Each wall is flat, endless, passes through zero and stands at right angles to its row. A trip goes straight from one point to another. Which walls does it cross, in order?

Walls:
(1): [-64  37]
(2): [ -4 -45]
(3): [-94 -39]
(4): [-25  34]
(5): [81 20]
(6): [68 64]
Trips:
[-39  12] to [ -7 -55] -> 2, 4, 1
[ 48 -25] to [-24  22] -> 2, 4, 1, 5, 3, 6
[-47  75] to [26 -8] -> 3, 5, 1, 4, 2
[46  0] to [ -5 -39] -> 2, 6, 3, 5
[30  0] to [ -9 -62] -> 2, 6, 3, 5
[  0 -34] to [ 62 -27] -> 5, 3, 6
[ -1 -68] to [82 10] -> 5, 3, 6, 2
[ 40 -49] to [-42  12] -> 3, 5, 1, 4, 2

Walls:
(1): [-76 -30  37  17 -10  43 -29  28   4  24  -6 -39]
(2): [-98  42 -46  21  -7  25 -27  35  26  48 -31  30]
(3): [ 46   2 -19 -49 -91  15 -39  -7  54  22 -85 -71]
(4): [-39  27 -59   0 -20  54  25  -3   3  24 -62  52]
(5): [-35 -31 -79  32 -24  61  20 -81  58  40   7   0]
(6): [  8  32  19  71  -6  57 -14 -39  38 -53 -78 -10]
(7): [ -4 -15  39 -19  -3  32 -64 -69 -49 -42 104   1]
(8): [-38  15  16 -50  17   2  56 -23  72  -5  13 -52]
Trips:
[   8   11    2   21  -66   10  -22  -35 -107   25    2   60] to [ 25   5  -6  31 -73 -16  11  10  60 -40 -33  28] -> 6, 5, 3, 7
[-31 -34 -40 -62 -40  27   0  29 -36  14  67 -24] to [-28 -44 -51  74 -13 -69  34  12  46  13  23   0] -> 3, 7, 1
[-47  -2  24  68  71 -62  20 117  14 -54  54  26] to [-39  23  37  12 -14  35 -93 -23   4 -31 -74  52] -> 6, 4, 7, 3
[ -87    7   11   56  -78  -16   27  108   83 -110  -11   -3] to [  -3   -8   28   68   24   14    3 -100  -13  -32  -28   22] -> 3, 5, 7, 8, 2, 1
[-35  17 -12 -86 -54   0 -19 -37  20  23  69 -52] to [-26 -33  59  55 -57  -5  23 -29  86 -12   1  20] -> 6, 7
[ 19 -13  24 -78  27 -39 -12 -21 -26  42   2  -5] to [ 68 -42 -23 -64 -97 -53  87 -44  43  54   1  57] -> 7, 5, 4
[-42 -36 -25  -2 109  15 -72 -87  40 -17   6  13] to [-72  47  -4  13 -24   6  48 -30  29 -61 -14 -51] -> 4, 3, 7

Walls:
(1): [ 13 -62 -43 -92  18 -26 -27  41  13 -55  -8  40  20  61 -63 -11  45 -55
  -6  26 -10   8 -20 -18  -1 -47  38 -17  -6  52  37 -81  49 -45  56  24
 -46 -22  62 -33 -28 -17  -9 -23  15  15 -26 -30]
(2): [ 35  37  17  49  29 -17 -24 -40 -51  -5  23  12 -38 -83 -16 -54  14  -2
 -39  -9  54  46 -23 -34 -28 -51 -31  26 -20  -5   7  14 -27  32 -16 -22
  -3   1   4 -14  42  35  -8 -22  18 -50  22 -19]
(3): [-20   3  15  -1  18  22  72   2   2  -3  -2   1 -43 -60 -37  -6  45 -12
 -27 -22 -67  51  11  -5  53  36  -1  40  14 -12 -23 -28  12  39  -1 -38
 -17 -55  16   3  42  -4 -41 -43  14  17  69  -3]
(4): [ 20 -21  -8  42  13   4 -34 -11  15 -43  -4 -35  41  26  25  24   8  80
   0 -24  13 -16  10 -27  54  14  36   4  -2   2  -2 -12  35  10 -36  94
  23   9  16  51 -24  -5  43   4 -34  29  12 -17]
(5): [ -5 -25  -2   0   7  56  28  -6   8 -19  23  32 -56 -59  18  -9  21  22
   9 -25  16  -1 -37  59 -15   2  10 -33  16 -48  -6 -15   4 -32  -3  13
  22  30 -64  29  45 -14  -6 -34  70 -16 -26  28]
(6): [ 13  -2 -34 -32  -4 -18  26  53   9  53 -22 -37  58  -6  -4 -35 -16  48
  19 -31   4 -15   1  26 -26 -89  -5  32 -35 -32  13  32   6 -30  -6  -4
  16  31   5 -15  28  20  -1  27  36   1  40  71]
(7): [ 32 -49  -5 -27 -23 -17 -31 -21 -72 -19  31  35 -41  19  -2  20  35  20
   6 -35  35  38  39   2 -16   9  37 -29  24 -12  33  -9  51  31  25  -1
 -16 -27  36  18 -26 -67  11  38 -14 -15 -40  57]
(8): [-16 -17  -7   5 -10  -8   9  30  -3  13  23   2  53 -29  88 -57  -4  49
  79  -5  -6  14  15  63   2  31  -5   7 -10   5 -22   0  31 -16  10 -17
 -72  13  47  25  26  -4  30  -9  54  17   4 -42]
(9): [-34 -46  -7  52   9 -64  -7  11   6   9  37 -50  -3  15   4 -59  36   1
  59  -7 -35  -1  11 -14 -17 -21 -38  10 -52 -16  41  -4  -1  46 -17 -15
 -12 -53  30  25  22  38 -29   6 -72  -5 -44  35]
(10): [ -1  17 -29 -28  23  -3   7 -21   9   6 -36  18 -28  45 -18 -15  -6  -2
 -19  14 -39 -26 -61  33 -51  21 -22  -8 -61  18 -45  41   2  22 -48   1
 -14 -10  40   0 -90 -18   3  36  10  22 -58 -27]
Trips:
[-41 -19 -21  -4 -33  16 -18 -23  33 -27 -34  19  29  -9  56 -41   1 -26
  -1  73  11  10  41  23  -7 -67 -13  69  -6 -10   3  16  43 -42 -24  10
 -25 -19  21  22  10  15 -23  40  -6   3  42 -38] to [-20   7   5 -11  36  70  13  15 -24  10  59   5  68 -22  -4 -35  43   1
  -9  42  24  -7   4  27 -16 -26 -37  46   7 -17 -33  43  17 -12 -30  -6
  45  43  41  65 -51 -31 -16  18  31  28 -14 -18] -> 10, 9, 1, 5
[ -4  28  35   9  65 -31  13 105   3   6  21 -67   5 -42   1  26 -12   0
 -43 -18  16  -1  -6 -10 -26  18  32  -9 -33 -38 -20   0 -13 -20  47 -58
   9 -20  44  35  -8  13 -49 -32 -44  31  21  21] to [  2 -32  -8   3 -11 -15 -95 -49  24   9  31 -22 -37 -50  11   1   6  16
   4  22  26   4 -28  12 -45  33  36  30 -11  30  12  85  46 -13 -24 -61
  -1 -38  -3 -17  36 -18  47  10 -42  51   2   8] -> 8, 7, 10, 6, 3, 4
[ 18 -29 -22 -16 -18  70  -3  -1  50  -1  87 -12 -53  20  20 -28 -17   8
  35  61 -15  -2   8   6 -31 -15 -18  80  75   1   4 -34 -48   4  28 -18
  -5  49  59 -69  17 -54  27   9  -2 -11  -7 -12] to [ -2 -33 -10 -11 -40 -20 -39  26  -4 -37 -47  69  10  44  51  26 -41  34
 -18  39  -7  -3 -22 -41  73  38 -16 -20 -32 -40 -11  38  14  23  35  11
 -15  31  -3  12  -1 -36  -1  38  12  58  35 -34] -> 5, 4, 10
